Each row of a before or after table is a point. One or more steps were done to the points. Then noise was added and the rows were shuffled. The steps act on columns, c1 being the first. What was done? A step turns or swaps two columns, mirrors them in a line or flattens them onto one, adds a multiple of one to another, or multiplies or shifts one. Angles are multiples of 10 degrees, from the lower column toward the higher: turns from -170 to 170, lines from 10 to 170 but not 90. Use the fewest steps. Two steps may share a column if one is a turn and the other turns, adds or multiplies; they go together, in the order done. Otherwise the lowest column goes first.

Before (9 x 3):
0.04, 0.06, -0.03
0.16, -0.53, 0.18
0.28, -0.19, 0.03
0.09, 0.18, -0.41
0.92, -0.18, -0.25
0.41, 0.05, -0.33
0.22, 0.73, -0.20
0.31, -0.11, 0.82
-0.10, -0.11, 0.07
After (9 x 3):
-0.33, 0.34, 0.32
-0.38, -0.64, -0.26
-0.19, -0.09, 0.20
-0.12, -0.46, 0.40
-0.37, 0.66, -0.33
-0.03, 0.42, 0.14
-0.05, 0.10, -0.08
0.09, -0.12, 0.06
-0.81, 0.09, 0.63
Steps: turn c2 and c3 by 50 degrees; turn c1 and c3 by 160 degrees

Before (12 x 6):
0.23, 0.27, 0.66, 0.10, -0.27, -0.39
0.01, 0.06, 0.20, -0.88, 0.05, -0.54
-0.20, 0.45, 0.80, -0.07, 0.33, 0.20
0.40, 0.02, 0.21, 0.50, -0.16, -0.19
0.21, -0.12, 0.79, -0.28, 0.26, 0.31
0.29, 0.40, 0.27, -0.04, -0.13, -0.04
0.03, 0.19, 0.05, 0.25, 0.35, -0.03
0.09, -0.24, -0.51, 0.00, -0.26, 0.08
-0.23, 0.03, 0.30, 0.19, -0.11, -0.29
0.03, 0.15, 0.03, -0.33, -0.35, 0.68
0.17, 0.18, -0.24, -0.23, -0.04, -0.22
0.13, 0.35, 0.34, -0.59, -0.42, -0.11
After (12 x 6):
1.00, 0.02, -0.25, 0.35, 0.09, -0.42
0.21, -0.26, 0.38, 0.15, 0.45, 0.01
-0.56, 0.03, -0.30, 0.02, 0.02, -0.32
0.42, 0.16, 0.22, -0.38, 0.12, -0.04
0.01, 0.08, -0.18, -1.04, -0.12, -0.03
0.72, 0.40, -0.30, -0.23, 0.05, 0.07
0.52, -0.11, -0.64, -0.04, -0.51, 0.37
0.08, 0.16, -0.16, -0.03, 0.30, 0.77
0.31, 0.35, -0.46, -0.73, 0.30, 0.27
0.06, 0.19, 0.06, 0.12, -0.33, -0.11
-0.51, 0.44, -0.62, -0.14, -0.57, 0.31
0.58, 0.27, -0.70, -0.25, 0.02, -0.33
Steps: multiply c1 by 2.5; add -0.5 times c2 to c4; turn c4 and c6 by -30 degrees; turn c3 and c5 by -160 degrees
